Rows are points. To make a cloud, some directions were put in groups of two or more. Within a group, all points are equally far from the middle, so they leave a hole (a ring in 2 directions, a hollow ball in 3). The other directions are filled evenly. Then the cloud was stretched, turned, moved and blurred a little. Count the holes, and give their numbers of directions, smallest first.

Cloud (19 x 3):
[[ 30  20  -7]
 [ -9 -31  23]
 [-15  38   5]
 [ 27   3 -29]
 [ 28 -23 -28]
 [  0 -47   3]
 [ 32 -48  -4]
 [ 19 -20 -32]
 [ 27 -52   8]
 [ 25 -28  28]
 [ 23 -45  21]
 [-13 -12  29]
 [ 15 -35  30]
 [  8  41  -6]
 [-27  10  10]
 [ 34 -47  -6]
 [ 20 -25  31]
 [ -3  38 -17]
 [ 17  29 -21]]
Holes: 1 (3)

Cloud (29 x 4):
[[-28 -24 -20   4]
 [ 15  18 -42  -9]
 [  6 -13  18  39]
 [ -6  34 -24  19]
 [ 48  -2 -31  -2]
 [-29   5  -3 -18]
 [ 35  -9 -47  16]
 [ -5  30 -26  -9]
 [ 30   4  24  28]
 [-16  38  -7   6]
 [ 26  -2 -56  12]
 [ 24 -38   5  17]
 [-46  10   5  20]
 [ 47 -27   4  -7]
 [-21  -2  31  32]
 [  1  21  10  38]
 [ 43  -1  15  20]
 [ 49 -10 -30  11]
 [ 33 -39 -11  -4]
 [ 39  12  20  -1]
 [ -1   0  47  21]
 [ 21  23   5  29]
 [ 26 -19 -14 -28]
 [-27  30  11  -2]
 [ 35  -9  35  -5]
 [ 23  19  13  30]
 [ 44 -19  14  17]
 [  9   5 -60   8]
 [ 15  22   6 -20]]
Holes: 1 (4)

Cloud (52 x 6):
[[ 17  -3  -1 -15  11 -60]
 [-34   5  -7 -18  20   6]
 [-31 -10  17 -12   6  -1]
 [ 13 -44  -9   4  38  -4]
 [ 38   6  33 -20 -24  14]
 [ 42   3   1 -26  28 -37]
 [ 10 -45 -27   5  35   4]
 [-18 -10  25   6 -46 -17]
 [ -1 -14 -13   4  11 -54]
 [  2 -43  30   4  -9  -1]
 [ 17 -12  37  44  21  24]
 [ 33  18  30  22  -7 -26]
 [-13  38  37 -22 -32  15]
 [  2 -12  37 -19  12  12]
 [ 38   4  -7  -3  51  15]
 [ 18 -46 -11  11  34 -21]
 [-10  31 -21 -34  19  -4]
 [ -6  -8   0  14 -46  13]
 [-23 -23 -40  -2   5 -16]
 [ 10  15  26 -37  17 -18]
 [ -9  29  20  25  14  27]
 [-33  -6  16  21 -27  41]
 [  3  16 -19 -47   9  11]
 [-14 -39 -16 -11  -3  23]
 [  0 -35   9   0  30 -14]
 [ -5  24  13  24  30  14]
 [  5  -5  -3  18 -40  14]
 [ -8  17   6 -27 -48   2]
 [ 27 -36 -19  42  21  11]
 [ 32  18 -12   5  33  32]
 [ -8 -14 -19  20  15 -41]
 [ -3  40  35  -8 -34   7]
 [ 35  -4 -12 -39  11 -20]
 [-16  11   2  34  26  20]
 [ 29  -2  44  -7 -33 -20]
 [  7 -35  43  27 -17  10]
 [ 47  -7 -25   5  21 -18]
 [ 11  31  53 -11 -27  -1]
 [-36  -1  20  10 -25  43]
 [  1   1 -32  23   0 -19]
 [ -6   4   4  20  44  -2]
 [  6  32 -21  -7  12 -26]
 [ 24 -31  19  53  18  -1]
 [ 15 -38  38  26 -21   6]
 [ -9   6  26 -17 -44 -30]
 [ 15 -24  35  45 -13  -6]
 [ 41  -6  19   8 -27   8]
 [ 14  -1   3  -1 -43  14]
 [  5  26  46 -30 -26 -14]
 [ 26 -36 -13 -19   2 -30]
 [ 15  26  -3  11   6 -36]
 [-28  11 -15 -14  29   7]]
Holes: 3 (2, 2, 2)
